Every row gives one point. The points of each table are mixes of a few directions, plus a little noise. Count the directions of each table, and those that both share. Where both have some left over, give the other angles between the two spaces (their principal angles), to ten degrees, smallest first.
(in the rows, 128 means zero)

First (7 x 2)
[[ 59  76]
 [150 144]
 [163 154]
 [113 117]
 [193 177]
 [124 125]
 [ 94 103]]
Second (7 x 2)
[[103 109]
 [ 91 100]
 [102 108]
 [133 131]
 [156 148]
 [ 97 105]
 [216 193]]
Directions: first 1, second 1, shared 1

First (7 x 3)
[[121 120 101]
 [108 118  71]
 [175 109 162]
 [105 140 114]
 [131 102  75]
 [ 77 188 176]
 [178 121 197]]
Second (6 x 3)
[[141 144 120]
 [ 93  82 148]
 [132 133 124]
 [194 214  89]
 [127 125 130]
 [ 83  68 156]]
Directions: first 2, second 1, shared 0; angles 90

First (6 x 6)
[[140 129 128  68 172 139]
 [142 144 203  90 190  94]
 [148 152  88 157  47 144]
 [ 89 117 176 119 165 111]
 [105 130 117 136  97 138]
 [144  96  56 198  96 142]]
Second (7 x 6)
[[140 103 191 129  81 130]
 [123 161 150  94 176 150]
 [121 175 122 187 132 193]
 [122 125  45 116 130 110]
 [124 138 102  98 147 126]
 [135  91 174 227 100 100]
 [131 103 112  45 130  86]]
Directions: first 4, second 4, shared 2; angles 50, 90

First (8 x 9)
[[108 132 117 111 127 135 122 148 111]
 [162 121 147 156 130 117 139  95 157]
 [ 77 139 100  86 125 145 112 178  85]
 [225 106 182 209 134  95 159  32 211]
 [ 69 141  95  79 124 148 109 187  77]
 [134 127 131 133 128 126 130 122 133]
 [104 133 114 108 126 136 120 152 107]
 [146 124 138 143 129 122 134 110 144]]
Second (10 x 9)
[[129 132 124 140 112 118 148 114 132]
 [129 133 125 142 112 118 148 114 132]
 [124 105 153 174 129 118 182  59 159]
 [150 158 133 151 168 164 134 249  98]
 [103 102 116  38 131 126  28  90 125]
 [133 130 135 145 135 132 145 136 129]
 [123 121 125 138 100 107 151  73 144]
 [147 149 136 164 152 150 158 202 113]
 [126 115 146 119 174 154 103 156 125]
 [117 136  89  70  70  96  81  88 121]]
Directions: first 1, second 3, shared 0; angles 40

First (9 x 12)
[[ 80 178 151 107 114 139 142 150 158 117  93 154]
 [219  78 117 147 194 206 119  99 162 111 183  48]
 [ 91 124 104 122  84  71 136 135  85 121 107 155]
 [ 57 163 111  96  80 113 161 152 132  77  78 149]
 [141 137 157 140 145 127 109 126 131 171 139 143]
 [164 127 151 139 165 163 114 120 153 149 150 112]
 [149 108 114 131 139 144 130 120 131 112 141 102]
 [145 107 131 148 126  84 105 118  87 176 146 148]
 [106 130 116 122 106 104 135 133 112 119 115 140]]
Second (8 x 12)
[[139 119 131 139 130 111 114 123 112 153 137 135]
 [116 176 170 117 148 173 131 143 181 135 115 137]
 [148  92 106 144 118  84 113 115  80 149 146 132]
 [143 120 139 142 135 107 110 122 110 167 142 143]
 [136 132 144 135 137 126 118 127 129 152 133 138]
 [116 165 159 117 142 167 133 139 172 126 114 133]
 [ 79 154  91  82 106 191 184 147 185   7  84  88]
 [151  69  81 146 105  65 118 110  56 135 148 124]]
Directions: first 3, second 2, shared 2

First (11 x 18)
[[111 117 126 120  62 137 139 148 139 131 142 154  90 140 104 154 152  93]
 [144  65 111  79 226 126 124  70 111 159  87 111 146 167 122 122  46  49]
 [101 138 187 153 101  56  82 160  77 114 161 117 192 106 151 118 180 213]
 [113 117 126 124  79 132 133 140 133 131 135 144 104 138 110 147 147 104]
 [166 178 112 158 106 217 165 103 198 122 103  46  83 101  92  75 107 143]
 [134 108  85 135 108 141 142 108 145 121 112 119 132 107 136 120 152 144]
 [117 152 147 162 226 184 117 131 135 144  89 104  98 163 119 159  37  90]
 [162 150  95  87 143 153 159 123 156 129 135 176  85 137 127 130 104  74]
 [142 135 147  74 124 101 131 141 116 135 163 179 111 152 120 132 117  77]
 [125 141  90 183 150 136 126 126 132 104 109 118 161  88 173 130 159 215]
 [ 94 110 179 134  81  29  81 157  64 115 172 138 207 108 155 124 202 208]]
Second (10 x 18)
[[155 160  96  80  99  97 112 193  86 128 123  96 146  93  87 127 161 112]
 [144 106  66 128  94 200 207 133 196  96 129 134  80 176 210  89  37 159]
 [ 64 109 204 210 218 122  83  47 110 151 119 158 126 170 119 144 166  94]
 [149 131 125  97  96 119 132 141 140 125 137 124 141  95 117 135 124 150]
 [141 122 151 107 104 111 125 116 151 132 144 137 149  87 115 146 120 163]
 [141 130 144 101 107 103 116 132 131 134 141 126 150  84 104 147 140 148]
 [139 128 147 110 110 109 120 127 137 132 141 131 147  94 110 146 132 150]
 [ 44 102 163 249 248 171 114  47 107 138  96 154  79 248 172 105 139  59]
 [151 162  83  90 111 109 118 197  76 126 115  92 134 116  99 115 160  95]
 [149 127 101 104  96 138 150 149 148 116 135 124 126 117 139 120 104 148]]
Directions: first 6, second 3, shared 0; angles 50, 50, 80

First (8 x 20)
[[ 95 134 189 144 124 114 153  74 154 131 112 172 140 180 110 152  88 121
  134 188]
 [135 117 125 150 134 131 124 138 113 135  96 136 149 183 110 135 105 144
  130 138]
 [128 119 155 128 140 140 150 121 111 116 140 114 129 128 117 155 126 138
  124 115]
 [158 120  99 107 136 151 125 161 104 118 151  83 112  77 141 124 162 129
  131  68]
 [140 129 147 124 127 143 141 106 145 134 102 139 126 158 125 133 106 106
  168 134]
 [152 110  60 164 135 122  84 194  85 143  83 122 162 187 111 109 120 169
  107 119]
 [122 155  62 104  96  98  79 148 170 144 146 141 104  57 173  60 167  97
  124 133]
 [ 94 139 188 104 130 125 167  85 140 104 195 118 103  55 137 157 150 120
  106 129]]
Second (8 x 20)
[[117 155  75 115 249  86 100 177 128  85 103 127 117 127 167 136 189  93
  161 128]
 [156 116 139 177  95 128 159 137 155 143 130 131 144 163 129 104  99 134
  136 149]
 [146 148 133  89 103 128 110 129 128 168 117  96 102  90 123  82 131 141
  129 114]
 [104 105 139 112 105 137  97 118 122 113 150 167 140 128 105 177  93 139
   81 153]
 [118 142 146 129  95 138 143  64 133 138 157 113 108 108 135 141 102 148
   98 121]
 [ 60 129 116 106 121 165 113  84 113 114 155 116 165 144  99 184 106 128
   99 152]
 [151 120 137  99 106 126 102 163 122 152 108 133 119 105 112  97 131 134
  128 121]
 [174 109 138 201 152 117 199 156 122 112 104 139 131 158 154 105 175 107
  187  85]]
Directions: first 4, second 6, shared 0; angles 40, 40, 50, 70
